Rows are points. Examples show where two turns around zero, p and q, send a point. Where does a point land after both, in the order given? Backwards means that the second turn is done in reverse. Each puzzle has new turns, and all numbers are rounded.
In the rows, 128 means zero.

Turn p:
[135 107  92] => [126 135  86]
[150 123 127] => [116 147 125]
[134 105 170] => [153 159 155]
[ 93 177 122] => [117  71 145]
Turn q:
[123 165 121] => [132 153  99]
[132 120 187] => [168 141 170]
[133  97  75] => [ 85  86 114]
[141 145 110] => [130 124 100]
[112 113 146] => [125 136 155]
Where do these land?
p, then q: [105 109 157] => [166 110 125]
q, then p backwards: [ 69 136 151] => [181 122 163]
p, then q backwards: [157 138 118] => [102 130 109]
q, then p backwards: [144 124  84] => [121 146  85]
q, then p: [165 133 129] => [120 156 105]

Turn p:
[115 100 104 124] => [107 134 129  95]
[167 112 124 109] => [129 119 173 123]
[143 124 121 151] => [125 100 127 125]
[ 92 174 169 127] => [149 158  88 174]
[176 127 113 118] => [146 105 169 119]
[130 119  89 124] => [132 123 133  89]
[ 73 141 175 142] => [110 158  77 170]
Turn q:
[155  82  85 123] => [160 153 125  72]
[ 95 137 113  78] => [ 87  96 143  97]
[121 108 115 120] => [127 128 118 104]
[135 169 146 129] => [120 121 154 164]
[113 164 131 108] => [ 97 112 152 140]
[125 111 136 179] => [141 159  91 149]
[151 126 169 159] => [163 128 113 170]
Where do these land?
p, then q: [ 95 140 146  97] => [109 148 160 154]
p, then q backwards: [151 121  95 106] => [154 124 103  99]
p, then q backwards: [ 97 177 165 140] => [128 114 166 185]
p, then q: [164 101 133 154] => [135 111  80 120]
p, then q: [133 102 102 143] => [119 100 117 103]

Turn p:
[143 171 155  93 140  98 119 106] => [ 91 117 150  73 133 134 132 151]
[133 168 112 143  83 107 113  91] => [ 82 121 111 109  81 121 155 110]
[ 83 136 101 108 148 157 166  80] => [141 109 128 143 137 186 190 137]
[ 86 117 131  93  98 163  98 148] => [108 127 170 168 152 137 128  82]
[127 132 143 181 102 162 131 142] => [142 171 120 150 115  89 150 111]
[168 102 162 125 145 102 161 110] => [167  99 121  83 138 102 123 151]
[156  89 169  94 156 109 100 126] => [129  99 132  95 185 108  90 132]
[137 111 129 149 134  88 117 159] => [126 123 116 139 117 101  85 150]
[ 81 118  89 158 149 127 146 140] => [139 130 109 188 115 151 136 157]
[154 140 102 166 122 134 109 149] => [122 167  96 133 104 121 107 118]
[140 123 114  97 132 160 147 158] => [161 145 154 127 132 159 110 110]
Turn q:
[108 122 123 108 160 135 123 178] => [132 109 132 148 129 184 151 126]
[135 145 115 126 115 163 161 176] => [ 87  98 123 170 130 139 130 100]
[103 145 169 131  82 126 108 110] => [122 144 145 114  95  83 167 127]
[151 119 159 116 127  89 160 123] => [163 133 155 124 142 113 113  88]
[148 121 170 120 152 128  89  70] => [187 153 126 119  90 103 110 161]
[ 93 147  94 108 167 144 111 173] => [105 132 118 151 127 200 152 143]
[123  92 122 177 113 110 118 127] => [126 102 140  96 162 105 135 157]
[163 177 111 144 153 127 111 126] => [126 165 117 175 147 125 109 154]
[143 100  96  97 127 127 111  96] => [148 136  77  96 127 134 112 127]
[113 112 121 152  85 131 188 101] => [ 84 109 147  87 131  94  99  97]
Where do these land?
p, then q: [ 89 155 128  97 181 133 156 135] => [121  80 151 184 103 144 132 128]
p, then q backwards: [184 113 112  98 133  97 148  94] => [115  52 114 109 132 138 134 106]
q, then p backwards: [ 85 160 138 171 147 130 158 134] => [ 92 171 145  91 125 113 115 158]
q, then p backwards: [130 134  73 104  80 112 102 132] => [147 136 127 163 143 156  90  76]
q, then p backwards: [112  70 146 135 147 144 148  51] => [201 134 133 103 123  70 158 151]
p, then q backwards: [112 122 143 124 128 125  79 146] => [144 154 109 157 117 127 159 133]
p, then q: [148 106  93 125 133 142 143 131] => [126 125  88 138 127 111 109 142]
p, then q backwards: [ 97 147 137 135  94 142 133 128] => [111 158 158 125 109 130 129 148]
p, then q: [173 132 132 131 119  98 127 154] => [148 152  99 124 130 120 170 122]
q, then p backwards: [122 108 154 118 149 146 122 176] => [ 92 110 105 106 118 126 164 111]
p, then q: [155 161 153 168  97 140  92 127] => [109 195 144 105 134 133 140 104]

Turn p:
[131 163  54 156 132 107  82 183 153] => [159 143 137 215 157 173 126 133  84]
[135 159  74 141 135 138 118 156 166] => [154 140 120 188 149 140 158 119 104]
[157 117  79 144 154 121 120 138 154] => [162 129 108 163 146 116 134 152  92]
[ 81 136 166 138 142  79 134 113 144] => [ 88 158 134 135  87 107  87 106 121]
[141 109 134 107 106 153 104  94  91] => [111  90 150  90 131 138 146 160 139]
[ 93 136 151 101 156 131 151 112 146] => [ 89 141 114 114 124  98 133  91 121]
[137  84 135 128 113 164 126 144  91] => [133 119 124  93 165 141 124 160 164]
[107 161 178 155 148 115 138 106 118] => [111 124 158 133 101  92  98  92 150]
[133 135 182 111 137 109 135 131 154] => [111 115  94 124  93 120 107  97 138]
[138 101 126 127  81 158 145 105 116] => [135 133 133  93 120 134 164 161 161]
[157 105 129 100 104 133 155 127  74] => [156 116 135  59 135 148 130 138 135]
Turn q:
[141 123 117 126 117 101 102 137 143] => [144 137 115 124 139 118 123 111  95]
[127 150  97 182 103 124 192 110 197] => [156 212 158 132 115 150 196 137 135]
[158 131 141 148 171 133 115 133  93] => [129  95 108 127 138 131 118 183 121]
[131 131 116  80  79 126 129 130 102] => [137 132 103 141 132 124  96  78 161]
[137 113 157 150 141 163  99 134 120] => [133 104 142 107 103 113 103 163 120]
[100 141 111 170 122 128 156  71 166] => [101 198 160 114 125 153 156 143 131]
[110 168 142 106 124 129 129 129 129] => [106 123 105 112 116 121 148 109 148]
[140 151  91  62 113 134 123 132 109] => [117 130  86 164 143  93 114  92 158]
[102  88 132 159 164 129 115 164 121] => [124  87 159 146 108 145 126 147  83]
[113 130 158 116  79 110 130 114  92] => [129 125 113  98 126 164  96  92 154]
[149  82 146 110 194 131 117 154 136] => [133  66 159 141 160  97 132 154 102]
Where do these land?
q, then p: [122 122  86  86 112 131  82 152 102] => [121 131 178 152 116 125 115 184 103]
p, then q backwards: [116 158  82 167 163 122 152  88 152] => [140 109  79 121 138 147 118 149 197]
p, then q: [150  82 163 112  89  86 105 141 142] => [145 142 123 164  77  89  96  94 119]
p, then q: [139 127 162 106 137 122 129 160 164] => [113 176 134 157 126 120 107 130 113]
p, then q: [105 122 172 152 133 139 126  88 149] => [126 147 138 108 122 152 149  80  96]
p, then q: [135 103  93 122 132 162 127 132 109] => [129  90 130 153 144 120 156 145 133]
p, then q: [ 81 127 108 115  96 159 134 166 146] => [ 93 146 133 140 101 117 177 157 156]
p, then q: [143 152  98 121 168  91 163  96  78] => [130  87  91  94 181 141  87 125 152]
p, then q: [126 126 168 154 119 138 109 164 107] => [123 138 155 108 115  85 130 136  93]
q, then p: [164 160 148 146 130 131 151  93 131] => [142 131  89 142 142 141 145  85 107]
